Each point is reached from the start by the listed moves, each made once or not at all, plus a little noise. Say if it took an odd or an even number of moves. Then give how often each move was made.

Moves:
(1): [47  6 -7  0]
(2): [-2 44 12 -3]
(3): [  8 -16  37 -10]
Start: [-4 29  5 17]
Points:
[41 78  9 15] => even (1, 1, 0)
[-8 71 18 15] => odd (0, 1, 0)
[51 20 36  8] => even (1, 0, 1)
[ 1 56 55  4] => even (0, 1, 1)

Moves:
(1): [ 58   1   4   5 -12   3  10 -28  -6  -1  -3  13  12]
(2): [ 6 48 -1  1 -4  3 -3 -2 -9 -2 -7 -7 -8]
(3): [  3   0  64   0  -4  -2  16  -6   1  -2  -3 -10 -13]
(4): [-2 -2  4 42  2  4  8 -3 -3  1  2  0  0]
(5): [20 -4  2 -1 70 -4  6  5  8  3  5  8 10]
(6): [-1  3  1 -2 -1 40  0  3  0 -6 11  7 -2]
(7): [ 0  5 -9 -3  2  2 41  8 13 21  1  4 -7]
(8): [  5   1   7  -1  -7  -7 -12  45   3   8   0   7  -1]
(9): [  1   0  -9   0   2   8 -17  -3  59   5  -9 -10   4]
(10): [ -9   1  12   5  -2   0 -27 -13  -8  55  12  12  -7]
(11): [  8   9  -4   5   0 -16   1 -10  11 -13  56   3  -1]
Start: [-12 -10  -1  33 -38   0  38  -2  -2  15  17  11  24]
Points:
[72 45  6 70  8 40 88 23  6 41 28 48 28] => odd (1, 1, 0, 1, 1, 1, 1, 1, 0, 0, 0)
[ 42  -2  11  37 -56  -1  55  13   0  99  25  48  24] => even (1, 0, 0, 0, 0, 0, 1, 1, 0, 1, 0)
[ 61  43  71  80  14  47  90 -38  -8  85  36  38   6] => even (1, 1, 1, 1, 1, 1, 1, 0, 0, 1, 0)
[ 71 -10   4  36  20  -3  84  23  15  48  17  42  36] => even (1, 0, 0, 0, 1, 0, 1, 1, 0, 0, 0)
[ 57  52   3  80 -63  38  38  -9  59  83  82  43  15] => odd (1, 1, 0, 1, 0, 1, 1, 1, 1, 1, 1)
[  4  -5  10  27  25  31  44  45  16 100  42  52  15] => odd (0, 0, 0, 0, 1, 1, 1, 1, 0, 1, 0)
[ 61  -3  -8  80 -51  -6  71  10  69  37  63  31  34] => even (1, 0, 0, 1, 0, 0, 1, 1, 1, 0, 1)
